Each row of a before or after table is a point. The points were changed in one or more steps. Then noise was added and the rows were shuffled. The steps act on how far a point lies along the listed directions, d1 being the first. What was done? A step turns or swaps two directions, mirrors them in a line or flattens them onto one, adds a multiple of one to another, or multiplies one. Angles are multiples of 10 degrees, from the lower direction toward the higher: turns from -170 to 170, lines from 10 to 170 but not 90. Use the fewest steps. Two steps may share a direction if one is a turn and the other turns, adds or multiplies; they go together, in the order done. Otherwise the lowest direction goes first.

Directions:
(1): [-48  37 -12]
(2): [  4 -14 -60]
(3): [-39 -47   9]
Before (9 x 3):
[[ 21   0   5]
 [ -8   2 -13]
 [-22 -17 -28]
 [  1   3  10]
 [-11  -1  -8]
 [ -7 -13   3]
 [-10  -1  -7]
 [-27 -10 -16]
 [  9  -7  -1]]
After:
[[-27  -9 -33]
 [  0   5  20]
 [ 20   8   8]
 [ -8  12  -3]
 [-22  -9 -60]
 [ -7 -12 -21]
 [ -9  -6 -12]
 [  8   7  -8]
 [-10  -8 -14]]
Steps: swap d1 and d3; multiply d2 by 2

Directions:
(1): [-53  25 -11  20]
(2): [-30 -49  -8 -22]
(3): [ 14  -3 -60  10]
(4): [ -5  29 -11 -54]
Before (12 x 4):
[[-29 -12  -3 -15]
 [  5   7   4  31]
 [-60 -38  -7 -40]
 [ 37 -35 -19 -16]
 [ 13  -5  34  29]
 [-29  -8 -18 -25]
 [  6 -19  22 -45]
 [-47 -15  17 -12]
 [-45 -53 -10 -28]
 [  7  -4  14  28]
 [  6  15  -7  39]
 [ 27  15  27  38]]
After, 12 rows:
[[ -6  26  29  13]
 [-50 -50 -39 -17]
 [-40  -8 -27 -24]
 [ 20 -26 -32 -27]
 [-23 -27 -23  11]
 [ -1  18  23 -15]
 [ -3  23  23   0]
 [ 30 -43  20  -2]
 [-24 -18 -18  -5]
 [-43 -55 -17 -23]
 [ 20  43  28 -14]
 [  8  27  20 -31]]
Steps: turn d3 and d4 by -110 degrees

Directions:
(1): [ 13  42  -7  -8  14 -34 -25  60]
(2): [-11  19  43 -16 -32 -50  37 -13]
(3): [ 21  42 -31 -32 -42  16 -20 -31]
Before (8 x 8):
[[  8  29  -8  -9  -1  -8  -8  12]
 [ -2   6 -22  -8  -2  24 -14 -16]
 [ 12  13 -22   1  -5   0  -9  18]
 [  7  17 -23  -8  -2  17 -11  -7]
 [ -9 -34  24  16   1  -2  25 -20]
 [ -1  -8 -11   3 -13   1  -6 -12]
 [ -9 -25  19  24  27   7   8   5]
 [-16 -16  25   6   2 -27  27  -5]]
After, 8 rows:
[[  4 -39 -15  11 -13  50   5 -59]
 [  6  23  -2   2  -3 -31   4  37]
 [  4  27   6   0  19 -30  -6  45]
 [  3 -19 -31   7  10  34 -15 -16]
 [-10 -20   4   9 -11  -5   8 -17]
 [ 13  10 -12  -8 -18  29  -9 -36]
 [-19  -5  21  -5  -6 -13  22 -19]
 [ -9   8  18   0   2 -20  20   6]]
Steps: multiply d1 by 2; turn d2 and d3 by -150 degrees

Directions:
(1): [-15  -1   4 -23 -19  37  27   9  60  13 -34]
(2): [ 53  33   2  11  -7 -46  30  -9  24  22  -7]
(3): [ 40   1 -28   3 -52  32  -4  39 -22   6  13]
(4): [-25  13 -44 -11  15 -17  31  31  20 -18  48]
Before, 14 rows:
[[ -7  -6  13   2   6   2 -12  -4  -6   0  -5]
 [  9 -18  17   4 -17  21 -18 -11 -10   5  -8]
 [ 10  -9  18   4 -10  16 -19  -9 -18   5 -10]
 [-10  -2   2 -13  -6  22   7   4  24  -5  -4]
 [  0  -5  15  10   5   4 -13 -17  -3  -1 -16]
 [-33 -17  -2  -8   5  24 -17   4 -16 -22  13]
 [  2  13  -4 -15 -17  21  21   3  38  15 -20]
 [  8   0  -7  10   7 -21  -3   4 -19  -7  23]
 [ -2 -10   7   3 -16  21 -11   4  -9  13 -12]
 [-16  -4  10  -3  -6  21 -14  -2   1 -10   2]
 [ -5  -4 -12   6  10   3  -5  -3 -10  -6  12]
 [-22 -21   3  -4 -10  38 -25   6 -19  -3   2]
 [ -5   5 -10  -7  15 -10  10  -4  10  -3   4]
 [-21   1  17  -5  22  -4  -3  -8   5  -7  -6]]
After:
[[ 32   7 -15  15 -27  -1  -8  20 -27  13  14]
 [ 20  16   9   7  -7 -15  -2 -10   5   0   5]
 [-13   2   7  12  32 -29  -4 -21  -2 -11   8]
 [ 33  -2 -12  13 -19 -10  -5   9 -24  -1  29]
 [  4   6 -12   2   3   1  14   0  15   4   2]
 [ 16  -5  15   5 -20  28 -29 -14 -30  12 -21]
 [ -7   7   8   4  22 -25   3  -9   5  -1   5]
 [-22  -4  13 -10  27  -4   3 -22  18  -2 -17]
 [-12   0 -18 -10  -5   9  17  20  18  -4  14]
 [ 28  22   3   1  -5 -27  24  -9  23   9  -4]
 [ 54  21 -13  12 -31 -15   8  13  -7  20  13]
 [ 21   1  21   2  -8   3 -10 -15  -3   3 -14]
 [ 23   9 -13  10  -8 -12  -1  11 -23  -1  27]
 [-36   7  39  -3  61 -41   6 -41  24  -6 -17]]
Steps: turn d1 and d4 by -100 degrees; multiply d2 by -1; multiply d3 by 3
